Rows are points. The points of each table are mixes of a few directions, plus a little noise. Count the directions of each table, and those that both share. Where both have some left over, give the other angles between the two spaces (their principal angles), to ten degrees, smallest first.

First:
[[-39  -8   1]
 [-15  -3   1]
 [ 41   8  -2]
 [ 13   3  -1]]
Second, 7 rows:
[[ 26  10  14]
 [ -4  -5 -14]
 [  6   6  14]
 [ 22   2  -7]
 [ 16   5   5]
 [ -6   0   3]
 [-60 -17 -15]]
Directions: first 1, second 2, shared 1

First (8 x 8):
[[ 15   5  -1   4 -10 -27  -5  -7]
 [ -3  12  14  26  26  11  22  -4]
 [-30  48  41   5  33 -33 -22 -15]
 [-30 -17 -14 -60 -26  12 -44  15]
 [ 22 -41 -36 -14 -34  21   8  13]
 [ 29 -24 -19  26  -5  24  38   4]
 [ 14 -10  -5  26  10  23  33   1]
 [-18  26  20 -13   6 -31 -30  -8]]
Second (10 x 8):
[[-17  -5  -8 -28 -19  -6 -31  -4]
 [ 32  -6  -8  26  -4  -7  26  -3]
 [ 32 -22 -24   4 -29  -9   8  -1]
 [ 37 -22 -16  13  -4  20  37  22]
 [-26  23  18   1  11 -17 -21 -19]
 [ -8  11  14   8  21   9   9   4]
 [-41  14  26 -22  41  43   1  30]
 [-28  -5 -12 -41 -35 -22 -55 -16]
 [  2 -19  -9 -20   1  36  13  33]
 [ 16  32  19  58  15 -47  13 -44]]
Directions: first 3, second 3, shared 2; angles 30

First, 11 rows:
[[  4   2 -22  11  -9 -21  11  -8  23  29 -19   4]
 [  7   2 -15   1   2  -4  -8  -5   5  25  -4  13]
 [  1   1 -26   9 -14 -13  12   1   7  13 -14  10]
 [ -3   2  25  -4  13   4   3  -1  -2 -29   7 -15]
 [  0  -3  29   1  21  34 -16  15 -24 -31  10 -31]
 [ -1   6  -3 -10  -6 -29  14 -20  20   5   2  25]
 [ -2  -9   0   7  -4  28 -16  21 -21   0   2 -18]
 [  8  12 -18   4   6 -26  20 -13  14  -1 -13  17]
 [-10 -16  41  -5   1  31 -22  12  -9  -6  19 -37]
 [-16 -11   8  -5 -23   2   9  10  -6 -16   7  -6]
 [ 12  12 -20  -7  11  -7  -7 -12  -5  11   4  37]]
Second (8 x 12):
[[ -1 -14  10 -12   7   4  17   4   4 -22   1   4]
 [  0   2  -2   1  -1  -1  -3  -1  -1   4   0  -1]
 [  1  38 -27  33 -19 -11 -47 -10 -10  60  -2 -12]
 [ -1  -4   4  -4   2   2   6   1   1  -6   0   0]
 [ -1 -32  23 -28  17  10  40   8   9 -50   2  10]
 [  1  15 -10  13  -8  -4 -19  -4  -3  24   0  -5]
 [  0 -16  12 -13   8   5  18   4   4 -24   1   5]
 [  1  10  -8  10  -5  -3 -13  -3  -2  16   0  -3]]
Directions: first 5, second 1, shared 0; angles 40

First:
[[  6  -9 -31  23  -9  -4  13  57 -15   7 -15   6  30 -16   3  14   6 -36
   -7  10]
 [ -8  -2  17 -30  23  20 -34 -31  16   0  39   9 -22  -6  -5  -3  20  14
  -30 -19]
 [  9   4 -23  30 -18  -4  30  38 -32 -13 -19  -4  10 -14  -2  16 -20 -14
   17   6]
 [  2   5  -8  12 -17 -39  29  33   5 -12 -29  21  18  17  40  11  -2 -27
   21   7]
 [  1  -9  10 -10   7  23 -23 -32   3  17  17 -23   3 -34 -28 -12  -2  20
  -13   2]
 [ -6   7   9  -9   7  11  -7 -17  -1  -7   9   0 -24  18  -8  -4   1  15
   -4  -9]
 [ -2   0   2  -6   5   2  -6  -2   3  -2   8   4  -4   0   1   1   5   0
   -6  -5]
 [-11   1  18 -21  21  32 -30 -39   6   6  26  -9 -33  25 -28 -13   8  31
  -17 -12]
 [  3  -4 -12  21 -18 -26  22  27   8  17 -41  -3  37  24  15  -6  -3 -23
   20  26]
 [  8   4  -3  10 -19 -33  27  13   1 -11 -21   6  23 -26  27   8 -15 -13
   22   8]
 [ -6   7  23 -22  16  21 -22 -45   5  -6  27  -5 -35  11 -18 -11   2  34
   -8 -16]]
Second (10 x 20):
[[ -5   5  -3 -10  17  -7 -21   3  13  12  14  21 -16  40 -11 -12  60 -11
   -7 -10]
 [ 12  -7   2  18 -14  -4  16  15  -5  12 -30 -22  28 -21   7  18 -39  -7
    4  10]
 [-16   8  -1 -21   7  12  -6 -28  -3 -32  36  17 -33  -4  -3 -19   9  21
    0  -8]
 [ 19  -8   0  23   0 -21  -6  40  12  52 -42 -11  36  28  -2  20  24 -34
   -6   4]
 [ -6   3   0  -8   0   7   2 -14  -5 -18  14   4 -12 -10   1  -7  -8  12
    2  -1]
 [-14   8  -3 -19  15   4 -17 -17   7 -13  33  24 -33  23  -9 -21  44   7
   -4 -11]
 [ 26 -13   2  33 -12 -19  10  45   5  51 -60 -28  54   5   5  31 -14 -33
   -1  12]
 [-11   5   0 -14   0  12   3 -23  -7 -29  25   7 -21 -15   0 -12 -11  19
    3  -3]
 [ -4   1   1  -5  -3   7   5 -11  -6 -16   9  -1  -7 -15   2  -3 -17  11
    2   1]
 [ -1  -2   2   2 -12   9  15 -11 -12 -20   0 -12   2 -33   8   3 -46  15
    6   6]]
Directions: first 5, second 2, shared 0; angles 30, 30
